Every row gives one point. Two turns around zero, p and q, are shown by what they do to some points. Where does a point land after both, in the order given? Backwards means that the second turn is done in reverse. Each puzzle has new turns, and all numbers are rounded.

Turn p:
[-24 -16 -25] -> [-33 -17  -7]
[ 25 -18  24] -> [ 21  21 -25]
[-36 -11  -2] -> [-13 -34 -10]
[35 44  3] -> [25 30 41]
Turn q:
[25 -2  3] -> [-13 -21  -6]
[ 10 -33   6] -> [-35   5  -1]
[-51  43  16] -> [55 20 36]
[ 17  -8 -25] -> [ -8  -4 -30]
Where do these land?
p, then q backwards: [12 17  9] -> [-18  12   6]
q, then p backwards: [ 18 -48  30] -> [-13  -2 -58]
q, then p backwards: [-36  45 -14] -> [26 21 49]
p, then q: [  1  22 -21] -> [ 1  1 30]
p, then q: [ -1 -50  -9] -> [ 25  31 -32]
p, then q: [ 7 15  6] -> [ -4 -15   8]

Turn p:
[-76   1   5   6 -22  -1   5   9] -> [-22   9 -13  15 -17  19  69  -8]
[17  5 16  9 15 15 -3  6] -> [ 13  -6   6 -11  25  -7  -3  10]
[ 19  20  -4  -2   8  11 -21 -15] -> [  4  12   9 -16  14  18 -23  10]
[ 17  -8   3 -23  -7 -10  -6  14] -> [  1 -18 -13 -17 -14  -7 -15  -4]
[ 10 -13  -4 -11  16  13   6 -10] -> [  8   0  23  -8  -1 -10  -9 -11]
[ 17 -16  -5  19  13   0 -14  -8] -> [ 23   3  14   8  -3  -4 -13  19]
[ 18  12   4 -10 -53   3  12  -9] -> [  0  25 -45  -8   1  -3 -15 -26]
[ 19  -1   9   5  16 -28   9 -18] -> [-14   6   8   7  -1 -26 -22  20]
[-41   1 -23   8  13  -2  12  31] -> [-13 -29   9  29  -3  19  33 -10]
Turn q:
[  8  21  -6   4  12 -21  26   5] -> [-15 -18  20  28   2   5   5   9]
[ -4 -12   6  -7  18  12 -10  10] -> [ -8  -8 -11 -18   6 -10 -15  -2]
[-14 -25 -34  21 -21  14 -19  27] -> [ 37  -9 -15 -22 -38 -10  -7  21]
[ 15  28  19 -29  19  12 -27 -21] -> [-31  30  -7  10  15 -23 -11 -31]
[ -6 -15  -2  28 -13  -5 -21  15] -> [ 28   4 -15  -3 -10   8 -18  20]
[ 10   4  15 -24 -20  13   5   1] -> [  3  19  16 -12  16 -16  15  -5]
[  3 -21 -20 -12  32 -34  18 -25] -> [-11 -38  14   9  -6  29  -8 -37]
[ 1  9 -5 14 15 22 -7 -8] -> [ -9  -3 -28   8  -4 -11   5  -1]
[ 12  -3  18  30 -26  -9   7   0] -> [29 10 -3 15 18 15  8 19]
[-25  15   9 -26 -16  -5  27  -4] -> [-23  13  29 -15   0  13  26   7]
Where do these land?
q, then p: [-51 -24 -21   2  26  43  16 -21] -> [ -9   4   9   6 -43   7   9 -68]
q, then p: [-11   7  -8  -4 -12 -27  -4  10] -> [ 11   3 -22 -17  12   2  11   6]
q, then p: [-23  11 -14  38  13  40  -8 -36] -> [ -3   6   1  49 -10  29  -8 -45]
q, then p backwards: [  2  -6  28  -8   5  -4 -26  -3] -> [ 24  22  -1  -3 -10  10   5 -19]
q, then p: [ 16  -4   4   8   6 -23   5  -3] -> [22  5 11  0  9 -5  2 15]
p, then q: [ 29  11  -3  -7   7 -12 -18  19] -> [ 14  -2  -6 -23  -9 -16 -26 -10]
q, then p: [ 14 -11  -5  -7 -25  -6  -1   9] -> [  0  -1 -10 -14  10 -17 -19   8]
q, then p: [ 14 -14  14 -27   3 -10  -6 -10] -> [ -9  19  21 -21   2  -4  -4  15]
q, then p: [  5  13   1  26 -12   1  20  29] -> [ 12 -37 -14  14   9 -14   4   5]
p, then q: [  5  17   5 -22 -10  -3  22   5] -> [-14   1  -4  -8 -22  18  -1 -19]

Turn p:
[ -7 -10  38  -6 -17 -29 -23  13  17 -17  15] -> [-20  -3  25 -27  -5  14  11  41 -18   2   9]
[ -4  76 -32 -12  -3  -1  15 -11  53   6 -18] -> [ 19  10 -16  -2 -29   1  -2 -59 -74  -6  -5]
[-48 -22   9  -5   5 -10 -29  17 -14  23   7] -> [-11   0  16 -23 -35  13  25   8  41  15   5]
[ 25 -10  19  -7  18  16  -2  14 -18  21   4] -> [  3  -6   7  -8  25 -20  12   3  22   0 -30]
[-17  -2 -18  -3   6  18  -8  25  -9 -40   5] -> [-25  14 -12  17  13   6  24  -6   3  25  26]
[  8  28   3   4 -34 -16  10  16 -29  38 -32] -> [ -6  -1 -33 -38 -25 -43 -23  -5   4 -14 -12]
[ 10  -1 -22   3  49 -19   2 -37   2 -18  24] -> [  2  -7  42  42  10  17 -28 -22  -3  17  -3]
[ 6 -4 -8 36 -6 14  4 19 18 -1  0] -> [-14  11 -27  18  -1  16   8   8  -4 -16 -19]
[ 10 -32   2  12   2  26 -13  -3  -5 -32 -27] -> [  9  -7 -31  16  28  16   3  27  11  25   7]
[  4 -15   3  16 -30  17 -29 -16 -34  54  30] -> [  2  15   2 -43   8  17 -19  -6  59 -35 -15]
[-11  19   7 -15  20   9  52 -21   5 -37 -17] -> [ 34  16   5  41   1 -32   1   0 -32  16  25]
[ 25 -27   1 -24 -12 -27  21 -17  14   3   8] -> [ 10 -40  22   4   9  -6 -12  13 -10 -30  15]
Turn q:
[ 10 -23   9 -20 -21  -7 -19 -32  37  -2  29] -> [-36  38 -21 -25   3 -13 -24 -15   2 -19  -7]
[-10  24   4   8  23  23   1  19 -30  24  30] -> [ 28 -13  28  -8  15  13  22   4 -17 -25  30]
[ 25  13  36 -14 -11  19  32  24 -14 -35  25] -> [ 17  -4   0  -2  15  45   9   6  26 -42 -37]
[-12 -13  41  -2 -19  15  26  26 -24  16  20] -> [ 24  -7  -4 -43  -3  22  39   5   3 -19 -15]
[-18  18 -12 -22  11 -22  11 -38  23 -26 -18] -> [-16  -6   3  26 -31  -5 -36 -39   2   4 -10]
[  5   0  10  36 -23 -24 -24 -27  12  40 -37] -> [-20 -34 -39 -17   6 -50  -4   4  -4  27  17]
[-40   2   8 -17   0  -1 -36   0  32  17  -5] -> [-26   2  -7 -23  -9  11 -16 -16 -45  19  15]
[  5 -30 -26  -2  24  25  11  -6 -27 -26  27] -> [ 11  42  28  27 -16  -2  21  17   6 -26  -1]
[ 30  20 -32 -16  28 -46  10  21   7  21 -28] -> [ 17  -4   4  27  28   2 -12 -31  32  52  24]
[  9 -26  -9   0   9  18 -17 -24  24 -17 -19] -> [-39  19 -14  21 -20  -5  -8  17   2   3   6]
[-14  20 -12  21 -29  23  32  34   0  -7  -6] -> [ 15 -31  35 -19  -5  15  -5  33  10  10 -24]
[-12 -12  -8  36 -22 -25 -36   3 -28 -18 -18] -> [ 14  -6 -18  17  10 -39   6  24 -36  20 -27]
[ 10  25   4 -29 -12  12  13 -17 -34   0  -9] -> [ 39 -11 -17   6 -18  11 -20  -1  14 -23   8]
[  9 -18 -14  20  42 -10  -3  16  23  12   9] -> [-28  14  24  13  23  -5  27  -8   5  20  20]
Where do these land?
q, then p: [-13 -22   7  13 -15 -37   2  46   6  30  10] -> [ 37 -29  22  -1  -9 -44   4 -24   7  -3 -16]
p, then q: [ 12  10  -1   3 -36   7   0  -6 -11 -46 -14] -> [ 26  21  33  11  23  -1   0  -6 -25  -6  23]
q, then p: [ -3  28 -11 -20  15  10  17   0  -9  54 -17] -> [  3  -5  35 -10  36  23   8   0   9 -44   0]
q, then p: [ -2 -28  -2  -7  11  16   7 -12  16 -29  -8] -> [  1  28 -28  -8 -25   3   4   3 -11  -4  11]
p, then q: [-38 -40 -15  23   0  37 -30 -13  -3  -1 -29] -> [-29   8  36 -26   7   8 -24  38  33   6  30]
p, then q: [ 10  29  17 -40  21   7 -22 -13 -24 -17  -9] -> [ 11   3 -24  -7   9  -3  13 -42   8  -6  45]
q, then p: [ 16  -5  -5  16   7 -19  14  38 -14  -9 -11] -> [ 17 -12  -9  21  -7 -14   6   5  -2 -11 -41]
p, then q: [-24 -10  13  -3 -24 -29   2  10  41  33  30] -> [ 12   3 -15 -12 -22  34  -5  18   5 -20 -56]
q, then p: [ 15 -11  14  -5  10  28  36 -20 -11   1  58] -> [  7  19  10  17  22  -5  11  19 -61  12  32]
q, then p: [ 14  42  -5  -8  27  17 -26  14  27 -31   3] -> [ -1  40  -3   9   9  30  16  11  32  34 -20]
q, then p: [ 14  23  44  23 -31 -32   7  -6   1 -42 -10] -> [ 14 -47 -37  33 -15  18  -9   9  11  38   6]
p, then q: [-27  24 -29  26 -11 -33  10 -26  15   1   5] -> [ 10  -4 -16 -14   4 -21 -27  35 -31 -31 -14]
q, then p: [ -8 -20 -16 -10   0  -6  10  -5 -36  33   5] -> [ -9  -9  17  -9  17 -20 -19  -8 -25 -33  -2]
p, then q: [ 33 -19 -13 -11  27  34 -26  -8   2  23 -12] -> [-35  10 -10  25 -23  -1  12   4  31  15  33]
